Each point is reached from the start by the listed moves, each made once or not at all, plus a little noise. Say if it took an odd or an even number of moves. Then give how often each move was made.

Moves:
(1): [20.6, 10.1, -6.7, -1.9]
(2): [ -6.1,   8.4, -19.8,   6.5]
Start: [11.7, 13.4,  2.8, -6.2]
Points:
[  4.9,  23.2, -17.7,  -0.3] => odd (0, 1)
[ 26.1,  32.6, -23.3,  -2.5] => even (1, 1)

Moves:
(1): [ 22.3,  -6.6,   7.9,   2.6,   1.6,  -1.1,   4.0,  -0.9,  -1.0,   0.1,
   4.3,   2.4, -11.9]
(2): [ -4.8,  24.7,  -2.4,   0.2,  19.2, -15.3,  18.2,  -8.3,  -0.3,   0.2,
 -25.8, -11.5,   4.8]
(3): [ -4.1,  10.4,  29.6,   5.6, -20.4,   3.8,   5.1,  -2.3,  11.2,   2.6,
  -6.4,  23.1,  14.7]
(4): [  3.8,  -0.1,   5.1,  24.9,   1.9,  -2.2, -20.7,   0.6,   8.4,  -3.4,
  10.6, -20.1,   0.2]
(5): [ -9.4, -15.5,   3.8,  -7.7,   5.2, -17.0,   4.2,   2.1,   0.9,  -2.7,
  10.9,   7.0,  -7.0]
(6): [ -4.3,   3.8,  -0.7,   5.5,  22.2,  26.8,  -3.9,   1.1,  -2.1,   2.2,
  14.5,  16.8, -11.2]
(7): [ -9.4, -16.5,   5.9,  13.2, -20.3,   6.1,  19.8, -13.8,  -7.3,   0.5,
   0.7,  -9.6,   3.3]
(8): [-4.1, -5.4,  7.9, -6.2, 11.8,  6.7, 12.2, 28.7,  3.2, -4.4,  2.2, -7.3,
  6.2]
(9): [ 5.8,  1.6, -4.2, -2.7, -4.4, -5.9,  9.7,  1.7, 24.7, 10.9, 10.1,  0.6,
 -0.6]
(10): [-11.2,  -2.5,   9.9, -14.4,   0.1,   3.2,  -7.7,  -4.3,   0.9,  21.9,
  -4.6,  -7.5,   3.6]
(11): [-15.3,  28.2,  -1.9,  -3.0,  -3.7,  -9.1,   0.9,   4.6, -16.1,   2.8,
  24.8,  -7.7,   0.8]
Start: [ -4.9,   7.6,  -5.6, -18.1, -19.8,  -8.5,  -6.2,  -0.7, -16.7,  -4.3,
 -26.3, -11.7,   9.9]
Points:
[-31.2,  22.2,  14.8, -11.3,  14.1,  -7.6,  49.2,  14.4, -40.2,  -5.1,
   7.0, -23.3,  -4.2] => odd (1, 1, 0, 0, 1, 1, 1, 1, 0, 0, 1)
[-44.2,  22.0,  46.8, -23.7, -52.3,   1.3,  23.6,  11.2, -21.4,  16.4,
 -10.0, -21.3,  36.1] => odd (0, 0, 1, 0, 0, 0, 1, 1, 0, 1, 1)
[ -7.6, -13.4,  48.7, -43.8, -26.9, -19.6,  21.3,  24.4,  21.3,  22.7,
 -11.7,   5.9,  13.9] => even (1, 0, 1, 0, 1, 0, 0, 1, 1, 1, 0)
[-18.6, -19.5,   5.3,  13.4, -14.3,  -2.8,   2.0,  -9.2,  10.6,   2.3,
  25.2, -16.3,  -5.9] => odd (0, 0, 0, 1, 1, 1, 1, 0, 1, 0, 0)
